Every row gives one point. Each copy is the shape, with its points in the same order, stretched, turned, moved and blurred by noise. Is it also mirrored, or only turned?

Shape (8 x 3):
| -14 | -27 | -20 |
|  -9 |  -6 |   1 |
| -18 | -22 | -15 |
|  28 | -11 | -35 |
|  17 |  24 | -13 |
|  31 |   8 |  15 |
| -11 |  -8 |   3 |
|   9 |  19 |   4 |
Copy 1 (8 x 3):
| -22 | -13 | -36 |
| -17 | -12 | -11 |
| -26 | -11 | -26 |
|  20 | -17 | -45 |
|  19 |   4 |  -9 |
|  23 | -25 |   9 |
| -16 | -12 |  -8 |
|  11 |  -4 |   1 |
Copy 1 is: only turned
Copy 2 (8 x 3):
|   8 |  29 | -17 |
|  -4 |   2 |  -4 |
|   0 |  22 | -16 |
|  -1 |  60 |   7 |
| -21 |  22 |  14 |
|   6 |   4 |  26 |
|  -1 |   1 |  -9 |
| -11 |  -3 |  12 |
Copy 2 is: only turned

Shape (10 x 6):
|  17 |  18 |  36 |  23 |  20 | -22 |
|  19 |   3 |  42 | -19 | -18 | -12 |
|  -7 | -20 | -32 |  17 |  -8 |   3 |
|   7 | -28 |  13 |   1 |  33 |   1 |
|  33 | -31 | -42 |  14 |   3 |  10 |
|  -7 | -28 |  43 |   1 | -25 |  18 |
|   0 | -23 |  -4 |  -3 |  16 | -21 |
|  17 | -28 |  -5 | -18 |  -7 |  22 |
|  30 |  47 | -15 |  11 |  -1 |  27 |
|   3 |  -8 |  39 |  15 |   3 |   7 |
Copy 1 (10 x 6):
|  10 |  19 | -32 |   0 |   1 | -18 |
|  12 |  16 | -10 |  29 | -13 | -19 |
| -11 |   5 |  24 | -10 | -10 |  27 |
| -27 |   7 |  -8 |   1 | -16 | -12 |
| -24 |   3 |  -1 |   1 | -10 |  45 |
|  -4 |  20 |  26 |   2 | -60 |  -7 |
| -19 |   9 |   1 |  15 |  15 | -20 |
| -17 |  -9 |   9 |  15 | -33 |  20 |
|  25 | -14 | -24 | -16 | -23 |  53 |
|  -2 |  17 |  -4 |  -9 | -42 |  -6 |
Copy 1 is: mirrored
Copy 2 (10 x 6):
|  10 | -22 |  45 | -18 |  11 | -31 |
| -26 | -19 | -21 | -13 |  -6 | -54 |
| -19 |   0 |   0 |  35 |  -8 |  34 |
|  28 |  12 | -14 |  15 |  35 | -18 |
| -14 |  -4 | -27 |  -3 |   2 |  45 |
| -17 | -15 | -36 |  45 | -15 | -33 |
|  -9 |   3 |  -1 |  18 |  30 | -15 |
| -10 |  10 | -59 |   7 |  -8 |   4 |
|  -2 |  19 |  24 | -54 | -48 |  31 |
|  14 | -12 |  -2 |  18 |  -1 | -27 |
Copy 2 is: mirrored
Copy 3 (10 x 6):
|  14 | -45 |  30 | -22 | -37 | -13 |
|   3 | -48 | -23 | -33 | -40 | -18 |
| -14 |  24 |  -5 |  28 |   0 | -34 |
|  11 |  30 |   7 | -32 | -30 | -20 |
|  22 |  32 | -28 |  19 |   4 | -58 |
| -38 | -11 |  -5 | -35 | -36 | -38 |
|   8 |  24 |   2 |   1 | -36 | -14 |
|   6 |  20 | -38 | -20 |  -7 | -36 |
|  27 | -57 | -14 |  -4 |  41 | -25 |
| -14 | -20 |  16 | -33 | -32 | -28 |
Copy 3 is: only turned

Shape (12 x 8):
|   3 |   5 |   3 |   3 |  -9 | -18 |  17 |   1 |
|  11 |   8 |   7 |  -8 |   8 |   3 |   3 |  -3 |
|   8 |  -2 |   5 |   8 | -17 |  10 |   3 |  -5 |
|  14 |   8 |   4 |  12 |  10 |  -9 |   0 |  11 |
|  -9 |  -3 |   6 | -11 | -14 |  -9 |  -7 |  -1 |
|   4 | -13 |   4 |  -9 |   2 |  -3 |   4 |  16 |
|  15 |   4 |   5 |  -9 |  -7 |  -4 |  -2 |  -6 |
|  15 |   0 |   7 |  21 | -11 |   0 |   7 |   2 |
|  11 |  11 | -10 |   2 | -16 |  10 |   2 |   8 |
|  15 |  -2 |  -7 |   0 | -12 |   8 |  -9 |  -3 |
| -39 | -24 |   2 |  -9 |  -4 |   6 |  -7 |  -4 |
|  12 |  -7 | -60 |  -1 | -10 |   3 |   8 |   2 |
Copy 1 (12 x 8):
| -13 |   8 |   4 |   3 |  -1 |   9 |  14 |  17 |
|   5 |   4 |  11 |  -5 |  -7 |  -2 |   3 |   6 |
|  -4 |   3 |  -2 |  -8 |  14 |  13 |  -1 |  -4 |
| -13 |  -2 |   4 |  -7 |  -4 | -14 |   8 |  12 |
|   0 |  -4 |   2 |  13 |   6 |  12 |  11 |  -7 |
|   7 |   8 |   4 |  12 |   9 | -11 |   6 |  14 |
|  -3 |   8 |   9 |  -5 |  -2 |   5 |   4 |  -5 |
| -18 |   3 |   0 | -12 |  12 |   3 |   0 |   6 |
|   6 |  11 |  -7 | -17 |  11 |   7 |  14 |   2 |
|   2 |  11 |  -6 | -12 |   8 |   3 |   2 |  -9 |
|  18 | -17 | -18 |  35 |  12 |  14 |  -1 |   0 |
|  18 |  45 | -43 | -13 |   1 |   4 |  14 |   8 |
Copy 1 is: mirrored
Copy 2 (12 x 8):
|   1 | -21 | -14 |   4 |   4 |   8 |   4 |  -4 |
|  -8 |  -2 | -12 |   2 |  -4 |  -4 | -12 | -14 |
| -12 |  -5 |  -9 |   7 |  -4 |  -5 |  13 |   2 |
|  -3 |  -6 |   4 |   9 |   2 |  11 | -17 | -16 |
|   5 |  -2 |  -5 |   2 |  17 | -12 |   9 |  -3 |
|   9 | -18 |  -3 |  13 |   0 | -12 |   2 |  -2 |
|  -1 |  -1 | -14 |   6 |  -1 |   3 |  -1 | -16 |
| -13 | -13 |  -3 |  13 |  -5 |   7 |   6 |  -5 |
| -13 |   0 | -19 |  17 |   0 |   0 |   1 |   3 |
|  -2 |   7 |  -4 |   9 |  -7 |   1 |   4 |  -6 |
|  12 |  -4 |  18 | -13 |  11 | -38 |  19 |  21 |
|  26 |   1 |  -8 |  10 | -31 |  19 |   0 |  25 |
Copy 2 is: mirrored
Copy 3 (12 x 8):
| -24 |   5 |   0 | -13 |  13 |  -4 |  18 |  -5 |
|  -1 |  11 | -21 |   1 |  -6 |  10 |  13 |  -8 |
|  -8 |  -6 |  -2 | -20 |   7 |   7 |   5 |  24 |
| -15 |   2 | -14 |   0 |   6 | -13 |   4 | -21 |
|  22 |   4 |   7 | -14 |  -7 |   1 |  12 |  10 |
|   0 | -12 |   4 |  -4 | -15 |   8 |  18 | -14 |
|  -3 |  16 | -14 |  -1 |  -6 |   3 |  17 |   9 |
| -24 | -11 | -10 | -23 |  13 |  -9 |   6 |  16 |
| -11 |  -8 |   6 |  -3 |  22 |  11 |   9 |  13 |
|  -2 |   3 |   4 |   0 |   5 |   7 |   4 |  22 |
|  42 | -12 |  32 | -17 | -23 |  12 | -11 |  -9 |
| -29 |  15 |  60 |  39 |  28 |  19 |  -7 |   2 |
Copy 3 is: mirrored
Copy 4 (12 x 8):
| -20 |  -4 |  -1 |   5 |   6 | -12 |  -9 |  -7 |
|  -5 |  -1 | -13 |  -4 |  12 |   1 |  10 |  -2 |
|   4 | -13 |   8 |  -2 |  18 |  -1 | -15 |  11 |
| -18 |  -9 |   0 |   9 |   3 |  -9 |  17 |   6 |
|  -1 |   9 | -19 |  -7 |  -1 | -11 | -10 |   7 |
|   2 | -15 | -13 |   2 |  -3 |  -1 |  -2 |   1 |
|  -6 |  -1 | -14 |  -2 |  13 |   2 |  -2 |   6 |
|  -9 | -21 |  15 |   6 |  17 |  -8 |  -5 |  11 |
|  -2 | -11 |  17 |  -3 |   9 |  14 | -11 |   8 |
|   5 |  -7 |   4 |   4 |  13 |   7 |  -9 |  16 |
|  26 |   9 | -13 |  -3 | -10 | -26 | -16 |   0 |
|   7 |  -7 |  39 |  40 |  -4 |  28 | -27 |   0 |
Copy 4 is: mirrored
